Each row is a point. The points of each table are mixes of a few directions, plus a little noise. Count the directions of each table, and those that both share. Where both have some left over, give the other angles between the two spaces (their principal angles), to ten degrees, smallest first.

First (6 x 2):
[[ 0.02  0.72]
 [-0.02 -0.91]
 [ 0.01  0.25]
 [ 0.00 -0.02]
 [-0.02 -0.67]
 [ 0.02  0.63]]
Second (5 x 2):
[[-0.02 -0.97]
 [-0.01 -0.28]
 [ 0.00  0.14]
 [ 0.02  0.90]
 [ 0.01  0.21]]
Directions: first 1, second 1, shared 1

First, 7 rows:
[[-0.97 -0.19  0.53  0.21  0.22  0.07]
 [ 1.21  0.29 -0.78  0.09 -0.19  0.01]
 [-0.54 -0.06  0.20  0.39  0.20  0.12]
 [ 0.37 -0.03  0.03 -0.78 -0.26 -0.23]
 [-0.93 -0.12  0.37  0.63  0.32  0.19]
 [ 0.84  0.09 -0.29 -0.68 -0.32 -0.21]
 [ 0.02  0.03 -0.06  0.15  0.03  0.04]]
Second (8 x 6):
[[ 0.01  0.14 -0.30  0.92  0.23  0.26]
 [-0.02 -0.31  0.66 -1.97 -0.50 -0.56]
 [ 0.00  0.07 -0.15  0.44  0.11  0.12]
 [ 0.00  0.06 -0.13  0.38  0.10  0.11]
 [ 0.00  0.09 -0.21  0.61  0.15  0.17]
 [-0.01 -0.06  0.12 -0.38 -0.09 -0.11]
 [-0.01 -0.13  0.30 -0.88 -0.22 -0.25]
 [ 0.01  0.13 -0.30  0.87  0.22  0.24]]
Directions: first 2, second 1, shared 1

First:
[[ 0.11  0.12 -0.58  0.12  0.30  0.07  0.05  0.12 -0.01  0.13 -0.81]
 [-0.40 -0.28  0.83 -0.85 -0.16  0.01  0.21 -0.53 -0.33 -0.15  0.78]
 [-0.25 -0.18  0.32 -0.12  0.00 -0.08  0.55 -0.21 -0.03  0.18  0.38]
 [ 0.60  0.40 -0.97 -0.48  0.00  0.47  0.28 -0.42 -0.52 -0.02 -1.15]
 [-0.32 -0.19  0.25  0.62  0.57 -0.25 -0.87  0.59  0.42 -0.19 -0.08]
 [-0.54 -0.14  0.10 -0.67 -0.19 -0.26 -0.32  0.35  0.11  0.16 -0.06]
 [ 0.78  0.35  0.01  1.20 -0.60  0.00 -0.66  0.42  0.45 -0.32  0.76]
 [ 0.02 -0.06  0.05  0.17  0.09  0.05  0.76 -0.31 -0.08  0.20  0.16]]
Second:
[[-0.10 -0.46  0.08 -0.06  0.22 -0.24  0.15 -0.07 -0.21  0.09 -0.44]
 [-0.42  0.22  0.13 -0.56 -0.95  0.49 -0.02 -0.40 -0.47  0.08 -0.32]
 [-0.08  0.35 -0.19  0.70 -0.15  0.01  0.16  0.66  0.21  0.06  0.00]
 [ 0.29  0.19 -0.03  0.01 -0.26  0.07 -0.40  0.23 -0.17 -0.35 -0.03]
 [ 0.07  0.73 -0.67  0.07  0.25  0.72  0.59 -0.68  0.29  0.38 -0.09]
 [-0.26  0.47 -0.55 -0.24  0.83  0.57  0.63 -0.57  0.10  0.30 -0.46]
 [ 0.93 -0.96  0.15  0.43  0.46 -0.84 -0.02 -0.49  0.51  0.25  0.75]
 [-0.49 -0.42  0.27  0.50 -0.28 -0.47  0.08  0.99 -0.32 -0.02 -0.63]
 [-0.78  0.03  0.68 -0.51  0.38 -0.32 -0.57  1.00  0.04 -0.53  0.54]
 [ 0.05 -0.23  0.19 -0.14  0.40 -0.25 -0.07 -0.10  0.27  0.02  0.49]
 [ 0.79  0.11 -0.05 -0.22 -0.89  0.24 -0.55 -0.55 -0.26 -0.26  0.18]]
Directions: first 5, second 6, shared 3; angles 40, 60

First:
[[ 0.57 -0.20  0.95 -0.18  0.54  0.66  0.52  0.28  0.26 -1.06 -0.66  0.24
  -0.97 -0.95  0.25  0.86  0.64  0.90]
 [ 0.22  0.05  0.04  0.11  0.70  0.39 -0.08  0.16  0.26 -0.44  0.26  0.24
  -0.10 -0.49 -0.12 -0.13  0.20  0.16]
 [ 0.14 -0.06  0.30  0.17  0.68  0.23 -0.04  0.18  0.32 -0.37  0.00  0.15
  -0.24 -0.58  0.29  0.06  0.29  0.30]
 [-0.44  0.02 -0.37  0.10 -0.54 -0.59 -0.23 -0.19 -0.21  0.78  0.10 -0.27
   0.47  0.62  0.17 -0.30 -0.36 -0.45]
 [ 0.41  0.19 -0.24 -0.14  0.45  0.66  0.03  0.10  0.05 -0.61  0.46  0.36
  -0.03 -0.24 -0.83 -0.20  0.08  0.01]
 [ 0.01 -0.03  0.10  0.23  0.61  0.08 -0.18  0.12  0.28 -0.14  0.16  0.10
  -0.02 -0.41  0.27 -0.15  0.15  0.11]
 [-0.72  0.01 -0.56  0.05 -1.20 -1.02 -0.26 -0.36 -0.46  1.31  0.00 -0.52
   0.73  1.17  0.24 -0.34 -0.63 -0.73]
 [-0.27  0.09 -0.49 -0.20 -1.01 -0.42  0.00 -0.28 -0.47  0.65  0.05 -0.25
   0.43  0.91 -0.38 -0.17 -0.46 -0.51]
 [ 0.07 -0.09  0.29 -0.13 -0.22  0.02  0.22  0.00 -0.06 -0.11 -0.37 -0.06
  -0.27 -0.03  0.13  0.37  0.10  0.21]]
Second:
[[ 0.37 -0.01 -0.25  0.64 -0.05 -0.67 -0.05 -0.15 -0.19 -0.08 -0.74  0.33
   0.32  0.32 -0.09  0.35 -0.04 -0.12]
 [ 0.55  0.15 -0.19  0.63  0.02 -0.13  0.02 -0.08  0.16 -0.27 -0.58  0.87
   0.37  0.29 -0.46  0.11 -0.41  0.12]
 [ 0.26 -0.24 -0.38  0.26 -0.13 -0.41  0.04 -0.14  0.44 -0.16 -0.72  0.67
   0.52  0.06 -0.15 -0.03  0.18  0.10]
 [ 0.16  0.17  0.09  0.33 -0.15  0.00 -0.10  0.15 -0.01 -0.03 -0.39  0.41
   0.15  0.28 -0.18  0.02 -0.44  0.12]
 [ 0.22  0.29  0.34  0.38 -0.52  0.19  0.42 -0.44  0.22  0.40 -0.01  0.60
  -0.01  0.56 -0.04  0.18 -1.17  0.26]
 [-0.30 -0.47 -0.39 -0.86  0.57  0.21  0.08 -0.09  0.28 -0.28  0.82 -0.65
  -0.19 -0.90  0.13 -0.32  1.30 -0.18]
 [-0.33  0.02  0.15 -0.49  0.41  0.22  0.05 -0.09 -0.56  0.11  1.07 -1.17
  -0.66 -0.39  0.31  0.13  0.46 -0.33]
 [-0.49 -0.06  0.05 -0.84  0.68  0.62 -0.47  0.73 -0.30 -0.39  0.86 -0.97
  -0.44 -0.78 -0.01 -0.45  0.94 -0.17]
 [-0.45  0.13  0.57 -0.03 -0.85 -0.04  0.00  0.12 -0.04  0.69 -0.31 -0.09
  -0.07  0.55  0.49  0.01 -0.82  0.20]]
Directions: first 3, second 5, shared 1; angles 70, 90

First, 10 rows:
[[-0.02 -0.07  0.02 -0.03  0.05  0.03 -0.07  0.02 -0.09  0.03  0.04  0.05
   0.15 -0.12  0.05 -0.02  0.12  0.00 -0.10 -0.01 -0.04  0.08  0.04  0.10
  -0.02  0.07 -0.03 -0.03  0.00  0.01 -0.03 -0.09]
 [-0.01 -0.04  0.02 -0.02  0.03  0.02 -0.04  0.01 -0.05  0.01  0.02  0.03
   0.08 -0.07  0.03 -0.01  0.07  0.01 -0.06  0.00 -0.02  0.04  0.02  0.05
  -0.01  0.04 -0.01 -0.02  0.00  0.01 -0.01 -0.05]
 [-0.13 -0.48  0.18 -0.24  0.37  0.24 -0.48  0.11 -0.52  0.16  0.27  0.28
   0.91 -0.77  0.33 -0.11  0.74  0.04 -0.65 -0.09 -0.18  0.47  0.22  0.60
  -0.08  0.39 -0.16 -0.16 -0.06  0.08 -0.15 -0.58]
 [ 0.09  0.35 -0.14  0.17 -0.27 -0.17  0.34 -0.07  0.38 -0.12 -0.19 -0.21
  -0.67  0.57 -0.25  0.09 -0.55 -0.04  0.48  0.06  0.14 -0.35 -0.17 -0.44
   0.06 -0.29  0.11  0.12  0.04 -0.07  0.11  0.42]
 [ 0.30  1.12 -0.43  0.56 -0.85 -0.56  1.11 -0.24  1.24 -0.38 -0.62 -0.68
  -2.13  1.81 -0.78  0.27 -1.75 -0.11  1.51  0.21  0.44 -1.11 -0.53 -1.41
   0.19 -0.93  0.38  0.37  0.12 -0.19  0.35  1.35]
 [ 0.07  0.26 -0.11  0.14 -0.20 -0.13  0.26 -0.06  0.29 -0.09 -0.15 -0.17
  -0.51  0.43 -0.18  0.07 -0.41 -0.02  0.36  0.05  0.11 -0.27 -0.13 -0.34
   0.05 -0.22  0.09  0.09  0.03 -0.04  0.09  0.32]
 [ 0.02  0.06 -0.03  0.02 -0.04 -0.02  0.06 -0.01  0.06 -0.02 -0.03 -0.03
  -0.11  0.09 -0.04  0.01 -0.09 -0.01  0.08  0.01  0.03 -0.05 -0.02 -0.06
   0.01 -0.05  0.02  0.02  0.00  0.00  0.02  0.06]
 [-0.21 -0.81  0.32 -0.40  0.62  0.40 -0.80  0.17 -0.88  0.28  0.46  0.49
   1.54 -1.31  0.56 -0.19  1.27  0.08 -1.10 -0.14 -0.32  0.80  0.39  1.02
  -0.14  0.67 -0.27 -0.26 -0.09  0.14 -0.25 -0.98]
 [ 0.06  0.22 -0.09  0.11 -0.17 -0.11  0.21 -0.05  0.25 -0.07 -0.12 -0.14
  -0.42  0.36 -0.15  0.05 -0.35 -0.02  0.30  0.04  0.09 -0.21 -0.10 -0.28
   0.04 -0.19  0.07  0.08  0.02 -0.04  0.07  0.27]
 [-0.16 -0.60  0.24 -0.30  0.47  0.30 -0.60  0.13 -0.67  0.21  0.35  0.37
   1.16 -0.98  0.42 -0.15  0.95  0.06 -0.83 -0.11 -0.24  0.60  0.28  0.76
  -0.10  0.50 -0.20 -0.20 -0.07  0.10 -0.19 -0.74]]
Second (8 x 32):
[[ 0.16  0.19  0.31 -0.77 -0.77  0.83  0.47  0.18  0.37  0.21 -0.59  0.18
  -0.66  0.30 -0.62  0.26 -0.56 -0.48  0.72  0.13  0.28 -0.79 -0.27  0.23
  -0.12 -1.01 -0.13  0.31 -0.09  0.03 -0.28 -0.09]
 [-0.29 -0.13  0.05  0.01  0.52 -0.59 -0.55 -0.09  0.13  0.07  0.18 -0.32
   0.68 -0.15  0.57  0.22  0.34  0.03 -0.61 -0.44  0.00  0.70  0.39  0.07
   0.06  1.34  0.59 -0.15 -0.17  0.02 -0.07  0.35]
 [-0.18  0.11 -0.29 -0.22  0.44 -0.25 -0.49 -0.10 -0.43  0.27  0.29  0.32
   0.64 -0.08  0.00 -0.17  0.90  0.13 -0.78 -0.25 -0.37  0.09  0.42  0.45
  -0.08  0.60 -0.01 -0.27 -0.01 -0.10  0.30 -0.39]
 [ 0.31  0.57 -0.43  0.08 -0.40  0.24  0.24  0.02  0.09 -0.02 -0.04  0.18
  -0.82  0.79 -0.55 -0.23 -0.37  0.07  0.58  0.27 -0.26 -0.54 -0.26 -0.42
   0.12 -0.77 -0.27  0.03  0.01 -0.02  0.20  0.05]
 [-0.39 -0.72  0.15  0.60  0.83 -0.83 -0.15 -0.19 -0.58 -0.16  0.38 -0.10
   1.09 -1.06  0.67 -0.12  0.87  0.29 -0.98 -0.16  0.17  0.56  0.35  0.36
  -0.17  0.83  0.01 -0.22  0.29 -0.17  0.24 -0.27]
 [ 0.42  0.08  0.32 -0.19 -0.36  1.11 -0.20  0.15  0.39 -0.27 -0.18 -0.26
  -0.62 -0.13  0.11  0.09 -1.11  0.27  0.53  0.51 -0.37  0.50 -0.67 -0.59
   0.29 -0.89 -0.45  0.18 -0.17  0.68 -0.61 -0.02]
 [-0.42 -0.03  0.07  0.28  0.58 -1.04  0.13 -0.47  0.11 -0.11 -0.12 -0.43
   0.27 -0.37  0.19  0.26  0.22  0.25 -0.79 -0.25  0.26 -0.05  0.28  0.04
  -0.19  0.53  0.19 -0.07  0.35 -0.17  0.43  0.18]
 [ 0.37 -0.05 -0.17  0.20 -0.83  0.52  0.52  0.51 -0.08  0.01  0.06  0.40
  -0.57  0.72 -0.36 -0.33 -0.28 -0.55  1.33  0.20  0.27 -0.47 -0.26 -0.12
   0.09 -0.62  0.05  0.19 -0.21 -0.25 -0.20  0.16]]
Directions: first 1, second 6, shared 1

First, 8 rows:
[[-0.01  0.06  0.00  0.32  0.51  1.09  0.05 -0.97 -0.20 -0.25 -0.35  0.27
   0.19 -0.06 -1.11 -0.66  0.42 -0.12  0.75 -0.27 -0.24  0.54 -0.30  0.52
  -0.55  0.05  0.64  0.25  0.33 -0.06 -0.35 -0.55]
 [-0.46  0.18 -0.38  0.23  0.61  0.89  0.34 -1.21 -0.28 -0.10 -0.50 -0.08
   0.47  0.58 -0.96 -0.57  0.10  0.30  0.71 -0.25 -0.36  0.72  0.10  0.39
  -0.80  0.12  0.98  0.39  0.23  0.09 -0.22 -0.16]
 [ 0.31 -0.20  0.32  0.02 -0.12 -0.34 -0.26  0.69  0.32  0.06  0.46 -0.26
  -0.20 -0.57  0.22  0.34  0.04 -0.38 -0.42  0.24  0.30 -0.60 -0.29  0.01
   0.39 -0.08 -0.58 -0.26 -0.32  0.15  0.29  0.04]
 [-0.34  0.07  0.07  0.17  0.25 -0.38  0.11  0.03  0.29  0.13  0.60 -1.05
   0.18  0.21 -0.03  0.53 -0.29  0.34 -0.38  0.10  0.28 -0.30  0.07  0.19
  -0.20  0.13 -0.01 -0.17 -0.45  0.49  0.64  0.53]
 [ 0.06 -0.15 -0.01 -0.07 -0.08 -0.29 -0.02  0.45  0.12  0.15  0.10 -0.21
   0.01 -0.06  0.25  0.20 -0.12 -0.20 -0.26  0.26  0.02 -0.30  0.00 -0.14
   0.25 -0.08 -0.21 -0.04 -0.30  0.16  0.15  0.13]
 [ 0.07  0.30  0.65  0.23 -0.48 -0.27  0.03  0.40 -0.05 -0.14  0.55  0.06
  -0.25  0.32  0.31  0.27 -0.14  0.25 -0.06  0.11 -0.25  0.28  0.11 -0.33
   0.57 -0.04 -0.05 -0.15 -0.10  0.02 -0.11 -0.06]
 [-0.05 -0.23 -0.73 -0.27  0.18  0.62  0.22 -0.38 -0.40  0.13 -1.18  0.71
   0.35  0.31 -0.26 -0.78  0.11 -0.41  0.57  0.13 -0.58  0.40  0.17 -0.15
  -0.20 -0.17  0.56  0.54  0.19 -0.20 -0.62 -0.37]
 [ 0.42 -0.04  0.09 -0.62 -0.87 -1.32 -0.47  1.00  0.20  0.03  0.33  0.56
  -0.76 -0.72  1.59  0.67 -0.13  0.23 -0.92 -0.32  0.84 -0.75  0.14 -0.49
   0.55  0.07 -1.34 -0.58  0.42 -0.66  0.21  0.44]]
Second (11 x 32):
[[-0.55 -0.60 -0.56  0.06 -0.13 -0.47  0.86 -0.32  0.32  0.61  0.58 -0.66
   0.46 -0.02 -0.05 -0.02 -0.60  0.19  0.33  0.26  0.74 -0.48  0.29  0.38
  -0.66  0.08 -0.22 -0.08  0.12  0.59  0.00  0.36]
 [-0.04 -0.22  0.17  0.30 -0.28  0.30  0.30 -0.25 -0.07 -0.01  0.13  0.25
  -0.36 -0.10 -0.30 -0.48  0.11 -0.03  0.48 -0.14 -0.05  0.25  0.04  0.32
  -0.05  0.18  0.06  0.12  0.48 -0.32 -0.61 -0.68]
 [-0.05  0.49  0.54  0.26 -0.05  0.03 -0.20  0.04 -0.10 -0.31  0.19 -0.21
  -0.45  0.40  0.04  0.23  0.10  0.44 -0.24 -0.27 -0.36  0.43  0.09 -0.02
   0.25  0.21  0.25 -0.01 -0.03 -0.29  0.11 -0.12]
 [-0.58  0.51  1.43  1.25 -0.54 -0.04  0.52 -0.26  0.06 -0.33  1.58 -1.07
  -1.04  0.78 -0.40  0.23 -0.15  1.14  0.20 -0.42 -0.28  0.84  0.35  0.60
   0.21  0.72  0.42 -0.11  0.27 -0.27 -0.25 -0.69]
 [ 0.13 -0.50  0.02  0.08  0.04 -0.19 -0.05  0.11  0.44  0.17  0.55 -0.39
  -0.23 -0.96 -0.14  0.09  0.10 -0.29 -0.14 -0.07  0.84 -0.78 -0.35  0.58
  -0.25  0.15 -0.68 -0.28  0.13  0.05  0.22 -0.07]
 [ 0.84 -0.20  0.07 -0.33  0.29  0.27 -0.63  0.66  0.16 -0.03 -0.25  0.54
   0.57 -0.87 -0.14  0.09  0.32 -1.16 -0.14  0.62  0.03 -0.61 -0.79 -0.38
   0.47 -0.68 -0.43 -0.17 -0.66  0.57  0.28  0.16]
 [-0.52  0.38 -0.95 -0.55  0.03 -0.01  0.08 -0.64 -0.62 -0.06 -1.41  0.58
  -0.16  1.02  0.56 -0.36 -0.08  0.78 -0.06 -0.64 -0.53  0.77  0.84 -0.33
  -0.42  0.31  0.67  0.49  0.63 -0.95 -0.33  0.15]
 [ 0.10 -0.05  0.16  0.12 -0.07  0.16  0.22  0.11 -0.03  0.08  0.17  0.14
   0.42  0.16 -0.20 -0.07 -0.12 -0.29  0.35  0.47 -0.26  0.12 -0.10 -0.24
   0.23 -0.31  0.16  0.03 -0.30  0.50 -0.18 -0.03]
 [-0.03  0.12 -0.45 -0.44  0.31 -0.36 -0.40  0.06  0.06  0.00 -0.40 -0.18
   0.00 -0.10  0.44  0.35  0.02  0.18 -0.65 -0.26  0.29 -0.35  0.06 -0.08
  -0.22  0.09 -0.20 -0.08 -0.08 -0.18  0.56  0.55]
 [-0.18  0.09 -0.26 -0.17  0.06 -0.16  0.29  0.07 -0.07  0.21 -0.06 -0.10
   0.81  0.61  0.10  0.19 -0.42  0.02  0.11  0.53 -0.25  0.08  0.18 -0.52
   0.05 -0.37  0.30  0.04 -0.52  0.74  0.17  0.61]
 [ 0.89 -0.04 -0.18 -0.56  0.33  0.49 -0.98  0.42 -0.14 -0.30 -1.10  1.11
  -0.05 -0.88  0.08 -0.24  0.71 -0.96 -0.28 -0.05 -0.19 -0.28 -0.62 -0.31
   0.38 -0.37 -0.31  0.05 -0.05 -0.44  0.01 -0.24]]
Directions: first 5, second 5, shared 3; angles 40, 70
